Every row gives one point. A path goes straight from each point to the next, and from the last back to the first. The post is the endless flat space through its rows: a point in 2 columns, a line in 3, a plane in 4, and so on, so that a path can go around it. How many times does the path go around the post? Going back the other way cancels.
In the rows, zero is written as 128.

Post:
[[135 161 136]
 [105 108 135]]
Path:
[[144 161  95]
 [169 107 151]
 [133  97 201]
 [103 183 153]
 [ 60 175 132]
 [ 69  98 192]
 [152 109 189]
 [160 163 122]
 [ 93 104 103]
 [ 83 148 121]
 [ 77 110 183]
 [132  91 176]
 [136 138 152]
 [ 62 117 189]
 [ 52  69 129]
 [110 148  82]
 [160 118 128]
 [174 109 132]
 [133 106 105]
 [129 207  83]
 [ 94 177 168]
 [158 181 174]
 [177 109 155]
 [164 111  91]
 [150  56 176]
 [111 114 174]
 [ 91 130 134]
 [113 190  77]]
Times around: 0

Post (8 x 9):
[[141 141 136 144 124 100 105 100 152]
 [171 119 129 138 104 121  93 132 212]
 [146 131 103 113 110 137 169 120 107]
 [174 153 146 136 130 155 130 147 163]
 [ 84  99 136 136 127 156 151  89 118]
 [144 133 106 153 137 159 110 126 144]
 [149 105 132  96 177  88 110 147 175]
 [146 105 132 157 122 149 169  76  69]]
Path, 30 rows:
[[170 158  83 125 106 125 197  72  72]
 [138 154 141  91 195 100 147 169 148]
 [ 79 134 187 219  49 116 132  54 122]
 [136 141 100 144  84 101  91 139 167]
 [ 79 117 142 201  76 130 156  73 126]
 [137 139 110 106 224  51 146 136 115]
 [101 116 154  94 143 126 126  86 174]
 [ 80  78 181 145  85 229 173  63 138]
 [120 165  84 106 145 152  94 123 163]
 [ 56  36 166 172 109 199  63  46 178]
 [161  95 133 142 156 126  79 169 186]
 [137 112 132 109  82 122 197 145 139]
 [191 134 138 177 144  99 118  92  78]
 [100 113 136 126 151 140 160 151 138]
 [137 161 128 125 109 179 164 153 169]
 [228 101 149 116 215  99 124  89 107]
 [181 101 137  85 172 176 111 147 148]
 [181 130 138 133 159 134 130 141 106]
 [127 101 179 114 157 108 102 107 110]
 [184 138 118  96 147 176 149 145 135]
 [103 115 122 159 178 114  91  60 140]
 [109 115 104 174 125 159 153 131 163]
 [ 96 108 116  83 173 134 168 165 150]
 [112 134 154 183 128 195 103 102 184]
 [183  97 120 150 118  81  88  74 156]
 [102 131 157 202  78 189  56  51 152]
 [129 126 138 135 194 123  99 163 114]
 [184 101 107 104  72 127 249 121  66]
 [151 124 133 194 169 160 141  80  94]
 [125 117 132  73 160 149 109 138 217]]
Times around: 2

Post, 13 rows:
[[132 152 101 134 158 139 169 148 126 143 155 139  92 114]
 [103 130 139 121 182 120 118 113  83 153 155 127  92 118]
 [112 134 142 168 200 111 209 101 134 123 115 178 125 125]
 [ 65 109 125 100  60 194  93 127 115 109 118 136 153 121]
 [175 156 133 202 189 126 191 161 103 103 136 111 134 137]
 [158 141 120 133  88 122 122 116 126  85  87 125  88 136]
 [134 116 137 167  49 127 128  97 152  98 131 130 109 112]
 [103 116  93 123  82 140  88 118 160  66 139 115 101 136]
 [114 118  91 130 146  99 105 152 122 148 148 169 114 147]
 [146 139 116 168 171 115 210  96 110 146 136 133 105 176]
 [ 92 161 117 128  68 102  61 132 169 105 108  88 121 116]
 [111  69  87 126  42 119  98 146 153  99  85  67 131 124]
 [ 98 123 164 151 145  82 196 157 100 128 162 157  90 145]]
Path:
[[124 219 175 129 115 112 101  95  88 152  98  39 126 102]
 [160  56  80 157  89  98 148 163  99  53 146  83  80 163]
 [163 192 141 140  66 115  73 156 103  71 165 102  84 127]
 [106 128 168 125  76 115 188 128 122 121 163 157  88 130]
 [ 99  74 163 135 146  92 120 152 108 153 153 134 107 156]
 [ 89 156 227 168 111  65 126  76 145 137 133 196 105  86]
 [ 85 184 183 134 107  71 171  99 137 166 176 182  85 160]
 [133 168  97 134 134 125  60  90 224  61  97 121  82 130]
 [182 125  47 138  48 157 121 182 132 147  53 122 100 127]
 [ 98 145 119 123  83  57 119 166  67 131 118  80  78 186]
 [156 193 125 181 134  52 174 147 121  80 178 119 106 161]
 [ 63 157  93 134  97  91 121 125 225 148 181 131 118  79]
 [126 108 143 175  41 109 136 202  49  90 156 118 153 114]
 [126 103  27 161 108  95  59  54 211 116  70 120 120 136]
 [ 87 164 145 154 111 184  77 150 123 153 121 167 158 152]
 [128  40 104 148 115 148 135 123 179 108 136 143 139 157]
 [200 157 166 130 169 150 127 177  57  32 171  73  90 146]
 [162 164 157 129 132 186 184  96 143  59 135 139  64 106]
 [180 171  95 189 131  93 125 135 223  93  92 170 108 138]
 [128 154  80 164 154 128 157 128 146 128 156 104  89 148]
 [142 109  93  93  44 170  76 103 112  92  94 132  80  97]
 [ 48 130 100 137 168 209 123  98 111 129 173 176 121 113]
 [109 140 143 181 141 147 112 114 129  74 177 169 117 151]
 [ 88  90 166 107 167 130  83  94 108 157 143 178 102  75]
 [126  65 117 125  86 183 187  48  73 167 171 166 112 189]
 [152  77  26  80 113 134  98 110  74 141 102  38 108 165]
 [146 105 110  90  61 170  71 114 111 111 115  58 122 122]
 [ 69 131 133 102 129 165  96 164 150 123 155 132 129 129]
 [ 51 202 202 137 183  62  82 106 161 107 105 180  96 103]
 [163 241 193 160 175 140 157 142 127 122 128 121 154 117]]
Times around: 0

Post (17 x 18):
[[ 91 177 158 177 153 178 176 179 112 102 154  71  86  90 130 132 144 123]
 [112 150 119 170 177  91 157  68 140 102 121 131  56 121 146 106 164  82]
 [125 132 157 103 114 110 118 105 116 133  31 188 153 157 124 142 112  98]
 [171  61 130 117 119 113 131  85 150 101  65 125  91 122 101 117 141 135]
 [ 77 112  93 150 149 134  90 192 171 183 148 129 131 166 105 125 157 113]
 [145 160  95 138 140 168  84 158 110 118  96 159 161 154 169  79 153 130]
 [ 98 115  64 102 160 105 187 114 140  96 115 145 151 122 106 137 127 186]
 [180  64 145 121 151  99  93 133 139  87 145 188 173 111 101 146 125 129]
 [ 83 118 142 145 133 161  94 121 106  74 125  84  98 155 113 148 215 122]
 [161 150 103 131 151 174  46 174 165 112 148 135 207 161 101 116  92 126]
 [217 136  66  92 156 119 145 132  97 140  95 195 162 180 121 100 106 119]
 [129 182 132 140 111 217  51 169 181 131 152  86  64 103 143 128 159 164]
 [147 125  80 150 106 121 118 153 135 137 164  89 137 158 179 120  78 152]
 [108 112 120 156  49 108  89  98 138  72 120 170 145  60  82 143 128 120]
 [106  70  91 146 175 172 125  46 104 120 241  73 144 141 140 116 180 157]
 [168 146 167 152 163 138 130  78 128 151  97 126 143 118 129 160 198 115]
 [ 94 147 173 132 137  74 126  90 125 130 113 102 125  72  97 126 169 106]]
Path:
[[114 129 109 109 198 188 125 107 115 116  56 166 159 162 133 147 142 164]
 [177  97 140 184 135 151 157 188 134 163 117 102 160 154 147 175 156 173]
 [125 122 135 144 107 134  97 136 156  84 166 122  91 134  80 151 156  85]
 [144  69 163 111 146 122 149 182 101 139 172 120 168 147 125 108  27  85]
 [134 178  97 125 160 139 159  40 199 175 129 186  73  48 123 180 151 161]
 [100 167 123 131 150 148  86  34 124 133  96  98  92 120 159  90 157  63]
 [108 122  50 110  45  59 139 222 151  89 166 179  72  83 109  97  76 130]
 [156 143 178 157 109 193 108 165 109 115 112 106 106 116 139 126 187  77]
 [122 166 144 118 189 159 131  92  98  79 105  90 118 159 114 194 184 112]
 [164 117 155 133 133 140 102 147 133 139  67 190 133 118 133 123 134 140]
 [147 102  82 157 142 111  93 152 206  60 144 160 112 142 100 135 132 139]
 [102 150  73 160  54 206  30 205 143 167 215 147 130 137 119  83 145  48]
 [193  67 125 201 138 196  67 170 120 144 157 118 203  85 125  99 228 100]
 [138 138  25 149 185 145 173  92  96 116 163  90 106 146 120  80 104  72]
 [154 167 137 137 138 126 130  68 103 116 115 153  84 132 206  94 141  71]
 [103 126 176 107 154 154 137 101 139 185  96  78  94 142 155  54  99 121]
 [109 123  41 138  72 105  70 146 163 138 190 175 145 114 173 109 129 214]
 [ 95 157 125 164  51 136 197 122 151  73 148  83  59  64 127 118  89 121]
 [122 178 141 141 124 141 196  73 104  64  25  75 116 186 124 164 103  80]
 [ 95 120 146 159 144 138 107 111 144 108  72 119 207  77 132 134 148 139]
 [160 141 139 129 173  65 126  95 141 110  54 118 134 142 161  89  85 156]
 [166 139 124  70  96  90  93 159 239  91  51 181 109 143 110 119  14 180]
 [ 95 100 163  93 141 117 182 121 151 120  30 177 126 164 111 162 111 110]
 [164 114 104 191  96 184  55 124  96  94 171 150 131 126  87 149 137  34]]
Times around: 3
